Every row gives one point. Examples show where two turns around zero, p and q, send a point. Write where each new point lands after one turn and then the other. Backwards means that the second turn is done in reverse. Each puzzle has new turns, and all numbers are rounded.
In the rows, zero is written as 128.

Turn p:
[166 103  86] -> [162  77 119]
[101 161 185] -> [ 79 175 149]
[ 87 144 138] -> [125 173 126]
[154  71 101] -> [145  77  86]
[132 162 131] -> [128 139 161]
Turn q:
[119  97 140] -> [129 144 159]
[ 88 167  98] -> [ 77 128  90]
[ 95 123 132] -> [105 152 133]
[151 101 191] -> [186 164 153]
[147 182  75] -> [109  74  75]
[167  98 131] -> [161 107 157]
Where do these land?
q, then p backwards: [104 104  94] -> [154 142 166]
q, then p: [197 162 151] -> [151  51 132]
p, then q: [ 83  90 144] -> [ 84  95 102]
p, then q backwards: [128 157 123] -> [127 101 141]

Turn p:
[195  76  96  78] -> [112  84  53  75]
[119 133  81 166] -> [146 173 140  92]
[138 139 154 147] -> [151 112 146 140]
[ 54  96 139  88] -> [ 83 168  94 186]
[140 161 107 141] -> [128 130 159  99]
[148 149 141 116] -> [120  99 143 125]
[102 143 177 160] -> [155 131 161 178]
Turn q:
[147 142 106  40] -> [111 202 177 103]
[144 147 125 156] -> [137  95 143 128]
[102 175 147 170] -> [189  94 125 140]
[121 102 102 110] -> [105 147 113 103]
[126  73 160 164] -> [ 97 102  81 167]
Where do these land?
q, then p: [118 149  86 154] -> [104 102  86 124]
q, then p: [177 121 134 172] -> [155 153  87 165]
q, then p: [ 95 162 129  72] -> [115  80 178 109]
p, then q: [148  52 129 107] -> [ 99 116 131  53]
q, then p: [102 157 163 135] -> [164 106 134  97]

Turn p:
[139 109 115 123 147 142 126 134] -> [101 117 119 130 116 131 124 115]
[118 194 108 108 112 136 119 122] -> [176 123  95 130 120 154 118 167]
[130 120 132 106 138  94 127 143] -> [136 140 126 150 115 125 153 105]
[115 126 142 108 119 137 127  99] -> [135 147 119 103 144 146 128 120]
[128 105 138 141 112 140 119 142] -> [122 119 137 109 128 100 123 118]
[130 107 123 112 121 106 115 111] -> [125 162 129 122 112 129 133 113]
[126 115 124 110 132 133 157 142] -> [129 108 138 132 125 146 131 100]
[132 109 125 225 120 143 142 122] -> [ 87 111 191 120 146  93 102 173]
[151 134 143 138 125 131 130 121] -> [126 134 127 139 146 118 109 129]
[111 160 130 110 154 117 118 142] -> [142 120 100 146 128 139 161 141]
Turn q:
[104 123 150 144 112 105 126 133] -> [139 145 140 150 154 124 140 144]
[151 108 147  99 114 137 173 147] -> [103 147 120 102 127  82 153 110]
[135 124 150 108  93 111 135 113] -> [116 155 147 116 160 115 122 114]
[150 130 133  92 130 144 146 172] -> [ 88 140  91 108 116 110 146 127]
[115 136 130 132 154 142 102 113] -> [140 131 134 136 102 160 120 132]
[133 161 113 152 162 121 121 114] -> [144 109 115 158 107 138  95 123]
[130 151  87 140 137 111 107 100] -> [147  96 123 136 137 156  90 117]
[131  93 145 128 105 112 117 134] -> [136 146 142 106 152 116 136 153]
[107 144 109 139 134 149 120 129] -> [124 104 130 145 116 153 137 128]
[ 90 109 123 136 143 118 118 115] -> [167 130 134 135 132 151 146 130]
[162 131 120 137 124 158 143 137] -> [102 105 131 116 105 104 123 129]
Where do these land?
p, then q: [159 110 148 145 123 132 149 151] -> [170 149 144 134 130 132 112 141]
q, then p: [110 124 150 107 135 140 143 120] -> [147 132 136 130 149 149 114 141]
p, then q backwards: [120 116 107 115 150 143  95 152] -> [141 131 111 117 149 156 146 160]
q, then p: [119 158 102 129 153 113 113 156] -> [102 105 135 114  90 124 111 146]
q, then p: [123 142 105 116 101 118 104 133] -> [ 98 107 108 113 127 138 145 127]
p, then q: [101 113 146 144 103 145  96 134] -> [130 157  91 110 151 126 127 107]
q, then p: [132 100 135 132 132 115 153 116] -> [135 153 129 159 133 133 122 117]
q, then p backwards: [122 154 119 142 115 147 148 103] -> [144 106 125 131 136 125 161 152]
q, then p: [167 136 140 121 141  99 152  88] -> [132 188 102 138 122 119 126 149]

Turn p:
[110  99  89 136  95 125 142 168 143 134 102] -> [125 166  97 129 155 104  98 148 108 140 160]
[ 88  95 130 108 114 124 104  93 100  94 103] -> [178 116  85 125 143 161 139 149 108  99 118]
[151 146 127 117 110 128 141 107 105 137 105] -> [115 114 112 120 131 104 144 125 144  93 124]
[150 158 146  94 162 121 109 143 105 156 109] -> [146 117 166 135 106  93 169 144 151 115 136]
[ 95  92 120 160 142 143 143 145 138 154 127] -> [153 153 113 125 139 128  95 118 147 172 139]
[150  97 157 158 167 111 114 166 112  93 160] -> [134  87 138 174  89 155 118 125 117 170 159]
[108 135 135 102 160 131 155  95 132 107 153] -> [136 153 133 139 104 170 143 104 139 109 102]
[121 164 146 122  98 144 143 146 159 138 137] -> [101 145 168 113 161 128 120 111 128 114 140]
[132  99 145 139  98  93 100  97 143 118 132] -> [122  99 100 103 143 152 154 126  92 148 126]
[147 166 109 142 134 152 139 106 160 114 125] -> [102 135 145 103 105 117 100 108 119 107  99]
[138 117 148 106 150 162 123 159 140 142 158] -> [122 137 169 128 114 153 123 150 160 146 150]
[146 168  84 151 107 103 123 112  98 148 126] -> [102 112 111 145 144  72 135 127 123 123  83]
Turn q:
[103 109 124 114 129 108 127  53 133 103 122] -> [149  93 133 153 133 111 133 133  83 146 182]
[148 114 105 114 148 106 118 135 130 103 107] -> [124 100 103 130 131 148 129 104 127 101 144]
[122 122 108 139 152 132 122 142 134 189 121] -> [148 125 135 120 155 144 162 114 148 147  88]
[149 176  95 114 118 120 133 138 143 169 115] -> [125 108 116 125  99 158 155 143 173 154 107]
[100 131 104 131 151 148 135 142 120 117 123] -> [130 140 121 113 150 142 154 148 118 107 131]
[151 146 168 118 124 107 150 107 100 152 134] -> [150 102 149 109  91 106  99 132 129 142 108]
[114 161 110 184 144 131 113 141 133 130 111] -> [126 133  92 121 161 101 154 151 163 124 119]
[ 88 123 115 124 150 106 128 147 132 154 117] -> [146 112 130 135 169 155 136 144 128 128 104]
[150 121 138 110 143 210 124 133 139 104 154] -> [ 85 182 128  91 106 129 150 105  88 129 134]
[142 116 200 108 126 105 129 124 133 119 174] -> [111 123 146 142 104 102  69 115  84 135  96]
[129 109 133 162  90 122 153 143 137 107 123] -> [148 166 115 154 126 120  99 129 147 114 144]
[122 112  98 123 130 106 113 139 102 113 153] -> [119 112 149 152 134 131 142 126 127  83 129]
[146 123 167 123  59 163 120 121 126 103 110] -> [103 168 147 118 105 117  81 120 146 151 178]
Where do these land?
q, then p: [118  84 125 120 114 111 120 106 117 122 164] -> [135  75 119 139 130 143 128  94 132 137 126]
q, then p: [126 126 118 166 113 122 122 123 143 105 155] -> [122 125 124 150 132 110 118  97  98 143 113]
p, then q: [134  93 144 109 112 148 122 155 120 104 125] -> [ 95 165 139 135 128 126 142 120 119 104 107]
q, then p backwards: [ 97 132 105 120 136 157 131 148 123 163  68] -> [ 95  91 166 105 107 149 112 108 143 164 142]
p, then q: [173 143 110 126 148 104 111 146 105 130 143] -> [162 146 136 158 151 125  96 138 154 121 121]
p, then q backwards: [173 135 112 140 199 116 131 142 141 111 164] -> [172 148 136  92  84 126 137 104 146 146 180]
q, then p: [125 115 110 115 120 203 124 117 105 121 147] -> [116 137 157 155 154 151 153  91 153  86 125]
p, then q: [139 134 109 114 130 118 133 115 122 110  93] -> [125 119 125 143 113 134 121 140 140  95 153]
q, then p: [ 97 146 160 123 119 103 119 123 122 116 133] -> [155 114 138 145 133 123 131 148 117 160 147]
q, then p: [113 141 175 145 118 128 114 113 143 156  31] -> [122 162 163  95  94 118 172 181 151 186 107]
q, then p: [116 145 136 112 107 114 132 121 163 146 161] -> [142 114 126 120 163  93 108 120 140 147 142]
q, then p: [124 141 132 145 121 112 178 127 131 153 152] -> [103 105 127 117 130  83 121 130 115 120 160]

Turn p:
[152 137 132 136 106 134 140 112  84 128 128 157] -> [ 84 106 133 118 137 125 145 143 154 150 119 135]
[132 129 141 134 118 137 128 109 139 115 141 115] -> [119 113 139 130 125 134 115 135 113 119 122 108]
[130 123 145 114 187 116 112 130  79 115 139 118] -> [144 136 170 127 171 137 146  94 137 161 148 119]
[142 114 117 140 104 111 146 146 140 121  94 117] -> [131 142 101 132  90 136 143 153 131 139 137 117]
[ 68 139 101 138 109 144 129 154 106 121 117 127] -> [117 150 109  73 109  96 134  98 125 117 135 133]
[147 130 132 116 209 137 128 107 143 120 122 117] -> [154 122 146 156 171 170 144 111  94 127 155 140]
[146 116  92 137 106 106 115 109 143 117 135 125] -> [141 116 141 115  94 154 116 155 144 120 126 137]
[152 140 136 139 120 125 101 155 143 137 123 122] -> [142 123 104 143 132 127 112 136 156 119 144 110]
[ 31 143 141 127 135 130 139 112 146 152 133 161] -> [136 139 129 100 142  54 116 117  72 110 112 169]
[152  98 129 143 102 138 110 108 135 151 142 120] -> [129 113 144 141 118 133 135 153 152  95 102 112]
[123 136 129 140 139 120 146 121 147 117 137 112] -> [138 131 125 120 132 142 117 139  99 131 126 119]
[151 136 132 110 126 132 142 154 128 160 139 116] -> [120 156 107 151 146 140 119 126 148 127 109 124]
[113 115 140 114 123 138 129 143 141 124 138 173] -> [135 104 114 141 120 100 125 105 124 138 104 148]
[152 136 126 104 109 123 127 132 117 115 103 114] -> [102 140 128 145 107 141 125 129 144 140 151 122]
Turn q:
[119 110 148  80 112 176  94  92 113 124 120 123] -> [143 135  96 113 131 117 110 103 125 160 122  59]
[141 114 117 153 151 122 121 120 144 120 122 142] -> [110 116 146 127 124 129 127 108 116 104 110 136]
[117 150  81 129 134 126 123 141 139 135 162 118] -> [149 137 161 125 122  94 159 152 120 120 127 136]
[106 122 109 137 133 126 133 123 115 156 148 151] -> [128 136 116  99 132 116 157 133 120 102 138 134]
[169 126 149  98 119 131 114 103 147 147 113 106] -> [107 169 124 146 115 135  96 126 127 148 108  99]
[119 128 108 123 139 142 138 170 132 139 145 140] -> [116 112 130 120 129  97 159 149 142 133 128 141]
[138 138 121 137 128 123  87 153 139 152 128 110] -> [107 143 147 158 151 106 136 140 107 133 134 121]
[103 118 167 131 122 117 156 126 130 105 142 132] -> [150 122 101 128 126 148 132 101 146 141 133 160]
[142 153 154 166 116 124 167 120 121 107 134 146] -> [128 118 141 107 114 179 125 122 128 142 144 166]
[122 114 135 148  94 122 170 135 119 104 118 109] -> [147 121 133 117 143 144  95 126 164 132 147 160]
[111 145  98 131 149 114 117 145 146 141  91 125] -> [125 109 129 148 139 108 120 164 100 104 108 136]
[139 119 136  91 149 145  97 112 105 139 111  92] -> [122 136 110 154 109 105 102 123 121 131 141  74]
[139 126 141 140 117  95 148 123 113  96 130 169] -> [132 112 130 121 129 186 144 117 150 112 125 141]
Where do these land?
p, then q: [119 108 140  93 120 153 119 130  99 108 156 110] -> [153 147 102 130 127 143  89 104  98 136 129 128]
p, then q: [110 112 142 160 159 113 168 146 152 153 131 117] -> [103 109 149 138  96 135 114 175 137 111 154 117]
q, then p: [141 138 147 122 102 146 100 141 116 127 166 134] -> [117 159 126 134 167 134 121 143 107 115 103 127]
q, then p backwards: [144 133 109 132 134 132 152  97 130 110 116 161] -> [127 114  92 144 111 138 130 112 133 110 159 119]
q, then p: [126 157 146 115 114 135 130 118  90 101 126 125] -> [121 130 126 140 136 152 128 121 150  96  97 105]
p, then q: [141 142 156 108 157 147 105 138 107 153 163 106] -> [128 117 130 152  91 120 111  94  79 124 121 138]
p, then q backwards: [109 104 121 153 132 115 142 111 133 152  97 151] -> [ 98 156 104 125 142 120 140 147 140 149 154 139]
q, then p backwards: [130 116 120 161 140 136 128 139 141 119  92 137] -> [125 150 133 123 124 151 123  98 134 123 154 151]
q, then p: [ 90 128 146 115 129 150 128 123 172 159 146 101] -> [126 147 127 115 144 129 123 166 163 147 147 175]
q, then p: [108 130 101 128 126  98 124 133 148 106 100 162] -> [136 113 113 144 112 142 176 110 118 145 151 120]
p, then q backwards: [161 136 113 135 116  99 101 110 129 112 134 117] -> [153 146 117 126 111 127 156 134 100 105 112 117]
q, then p: [125 154  96 126 109 137 113 132 111 124 145 122] -> [127 146 122 151 149 138 119 125 133 150 115  99]
q, then p: [160 106 128 116 125 105 155 146 136 140  94 121] -> [159 111 102 116 109 103 115 112 117 106 152 129]
